Each row of a before or after table is a point. One or more steps were done to the points. Then noise was added and the rows were shuffled. The steps act on how far a point lies along the listed directions, d1 being the first. Name the steps. A step turns or swaps two directions, mirrors them in a line or flattens them onto one, adds a multiple of one to another, or multiplies one. Angles are multiples of 10 degrees, from the lower direction toward the higher: turns from -170 to 170, lines from 10 to 170 but not 90. Use the fewest steps. Two steps may share a direction if one is a turn and the other turns, adds or multiplies; they go together, in the order done. Otherwise the lowest direction goes first.

Directions:
(1): [-120,  -15, -272]
(2): [-270,  -34,  121]
(3): [  37, -296,    0]
Before (10 x 3)
array([[ 18, -21,   6],
       [ 47, -83, -20],
       [ -1,  60,  34],
       [ 16, -58, -20],
       [-42,  85,  26],
       [ 22,  14,   1],
       [ 36,  21,   4],
       [ 27, -89, -49],
       [-18,  24,  -6],
       [-12, -81,  28]])
After (10 x 3)
array([[ 19,  -8,  14],
       [-12, -30,  -5],
       [  6, -89, -40],
       [ -7,  79, -35],
       [-15,  57,  20],
       [-35,  89,  46],
       [ 13,  26,   5],
       [ 35, -56, -20],
       [  0,  90,  40],
       [ 33, -12,  22]])
Steps: swap d1 and d2; multiply d3 by -1

Directions:
(1): [ 168,  276,  -42,   35,  157,  118,   22, -300]
(2): [ -81,  191,  144,  -49, -337, -181,  -52, -147]
(3): [  19, -191,  266,  -94,  103,  -96,  262, -178]
(4): [ 163,   20,  104,  407,   -1, -157,   44,   83]
Before (8 x 8)
array([[-24,  40,  -4, -30, -31, -19, -15, -46],
       [ 14,  17, -40,   9, -13,   8, -25,  15],
       [ 47,  -1, -51, 124,  41,  -5,   3,  58],
       [-23, -26,   0,  22, -38, -29, -28,  39],
       [ 27,  34,  38,  37, -46, -42,  10, -17],
       [-68, -27, -16, -31, -79, -11, -27,  66],
       [ -5, -39,  96, -53,  29, -22, 107, -87],
       [  2,  63,  26,  77, -41, -13, -40, -11]])
After (8 x 8)
array([[ 29,  62, -40, -16,  -2,  40, -24, -24],
       [ 19,  23,   3,  12,  42,  -4,  21, -50],
       [-18,  37,  53, -36, -63, -29,  32, -79],
       [ -9, -17, -11, -41,   6,   9,  14, -19],
       [-19,  41, -29, -39,  31,  72, -43, -49],
       [-66, -29, -89, -75, -34,  27, -40,  61],
       [ 59,  55, -16, 157,   8, -19,   7,  50],
       [-24,  31,   9, -32, -43, -13, -27, -44]])
Steps: turn d1 and d2 by -80 degrees; turn d3 and d4 by 120 degrees

Directions:
(1): [ -70,  157,  217, -268,  -60, -150,   10, -109,  246,  242, -142]
(2): [ 162,  -33,  219,  112, -155,  -89,  356, -174, -213,   -4,  -54]
Before (10 x 11)
array([[ 37, -45, -10,  69,  -7,   1,  65,  11, -85, -61,  19],
       [-84,  25, -16, -27,  28,  25, -91,  13,  52,  51,  26],
       [-51,  49,  -5, -83,   3,  -8, -83,  12,  67,  55,  -3],
       [ -2, -45, -76,  62,  16,  81, -78,  79, -48, -38,  40],
       [ 72, -45,  21,  84, -29,  24,  63,  -1, -92, -22,   7],
       [ 12,  15,  -6, -11,  14,  -7, -17,   6,   1,  -7,  33],
       [ -5,  26,  44, -14,  -8, -29,  47, -49,   2,  47, -45],
       [ 49, -29, -12,  63, -22,  18,  97,   5, -91, -19,  23],
       [ -3, -13, -17,  28,  29,  39, -50,  32,   2, -33,  23],
       [-39,  29, -43, -42,  31,  14, -47,  22,  79,  13,   5]])
After (10 x 11)
array([[ 33, -48, -25,  72,   0,  10,  53,  21, -78, -70,  24],
       [-10, -11, -18,  20,  30,  36, -59,  32,  11, -27,  19],
       [-37,  37, -31, -50,  25,   8, -33,  13,  84,  23,   1],
       [  3,  16,  47,  -5, -12, -25,  57, -52, -10,  42, -41],
       [  9,  13,  -6, -10,  16,  -8, -19,   7,   3,  -6,  34],
       [-48,  50,   7, -87,  -5, -16, -73,   3,  66,  61,  -8],
       [-85,  33,  -5, -30,  22,  18, -80,   9,  58,  60,  24],
       [ 71, -47,   3,  90, -21,  33,  54,   9, -98, -28,  11],
       [ -9, -41, -78,  46,  26,  81, -96,  86, -32, -30,  40],
       [ 43, -34, -23,  65, -16,  24,  85,  14, -95, -25,  28]])
Steps: turn d1 and d2 by 10 degrees

Directions:
(1): [-122, -211,   -4,  -80, -313,   74,   -1,  -37,  -66,   18,  -54,  -40,
 -330,  -39,  -28, -334, -311, -182]
(2): [ -84,  -20,  364,  261, -314, -274, -159,  -27,  158,   85,  -82,   -6,
   28,  -81,  -69,   96,  -46,  249]
(3): [ -54,  185, -391,  248, -123, -230, -107,  173,  -66,  172,  345,   10,
  -99,   22,  -67,   12,  -22,  -60]
(4): [-306,  267,  168,  -13,   -6,  -68,  162,  278, -125, -110,  -38,  256,
  112, -223,  150, -189,   55, -112]
(5): [ 187,   83,    8,  -27, -302,   69, -339,  169,  -76, -315,  -51, -149,
  130,  135,  196,   24,  115, -184]
Before (12 x 18)
array([[ -36,   33,   24,    4,   11,  -15,   38,   56,  -27,  -25,    9,
          41,   25,  -57,   32,  -53,    6,  -11],
       [ -35,  -48,  -14,   32, -105,    5,    1,   11,  -54,    1,    7,
         -19,  -78,   -4,    2,  -58,  -61,  -38],
       [  43,  104,    2,   11,    6,  -13,  -58,   92,  -24,  -67,   37,
          52,  125,    1,   66,   86,  106,  -15],
       [  38,   14,   11,   42,   32,  -36,   -6,  -17,   -8,    7,   25,
         -10,   -2,  -16,  -42,   78,   59,   54],
       [   7,  -24,   -7,   24,   54,  -37,   56,  -72,   42,   90,   10,
           2,    8,  -31,  -68,   24,    3,  103],
       [   0,   47,   64,   22,  -38,  -30,  -45,   67,  -21,  -13,    2,
          39,   43,   -2,   42,   10,   -4,   11],
       [ -12,    3,  -41,  -64,  -72,   18,  -15,   41,  -60,  -45,   23,
         -21,  -27,   -7,   66,  -34,  -25,  -86],
       [   7,   -1,   17,  -17,   -7,   21,  -23,  -12,    8,  -40,  -38,
         -19,    5,   31,    8,  -16,  -16,  -34],
       [ -33,  -36,  -14,   44,   43,  -18,   82,  -35,   43,   95,   23,
           6,  -37,  -23,  -39,   12,  -31,   57],
       [  17,  -40,   28,    2,   -2,   -7,   15,  -81,   51,   31,  -14,
         -40,  -57,   23,  -15,   27,  -36,   69],
       [-116,   22,   41,  -19,   -2,  -23,   61,   38,  -57,  -35,  -59,
          67,  -29, -101,   15, -113,  -35,  -31],
       [  16,  -36,  -43,  -39,  -24,   34,   -5,    0,  -46,  -20,   11,
         -26,  -36,   21,  -17,  -62,  -47,  -62]])
After (12 x 18)
array([[  19,   -7,   -1,    5,   12,   -2,   13,    8,   -1,   -8,   14,
          -3,    4,  -19,    2,  -18,   -5,   12],
       [  88,   69,  -30,    3,   20,    6,  -68,   53,  -15,  -56,   42,
          21,  110,   30,   50,  107,  101,   -6],
       [ -27,    3,   61,    5,  -12,  -18,   30,  -37,   36,   12,  -26,
           0,  -40,   -5,    7,    1,  -26,   53],
       [   1,    6,   13,  -20,   -2,   21,  -19,   -8,    0,  -46,  -36,
         -16,    6,   33,   10,  -23,  -18,  -38],
       [  19,   31,   27,   41,   29,  -43,   -2,    1,  -17,   -1,   20,
           4,    3,  -32,  -28,   69,   67,   48],
       [   4,  -32,  -38,  -42,  -20,   33,    8,    5,  -55,  -17,   12,
         -10,  -36,   11,  -12,  -68,  -51,  -63],
       [ -56,  -22,    6,   55,   27,  -29,   76,  -19,   41,   90,   15,
          15,  -26,  -35,  -30,    4,  -28,   61],
       [ -29,  -50,  -16,   32, -103,    6,   -2,   10,  -52,    2,    8,
         -18,  -77,   -2,    3,  -56,  -58,  -43],
       [ -25,   -2,   23,   28,   35,  -51,   64,  -48,   33,   79,    4,
          23,   23,  -56,  -45,   11,   10,  101],
       [   6,  -13,  -61,  -69,  -55,   23,  -16,   17,  -56,  -37,   25,
         -37,  -39,    4,   52,  -24,  -37,  -82],
       [  40,   21,   37,   14,  -38,  -14,  -69,   37,  -12,   -6,    8,
           3,   29,   24,   33,   28,   -5,   19],
       [ -34,  -55,   -3,   -8,   -7,   -8,   10,  -43,  -23,    0,  -51,
          -3,  -62,  -46,  -27,  -58,  -51,   -2]])
Steps: turn d2 and d5 by 10 degrees; multiply d4 by 0
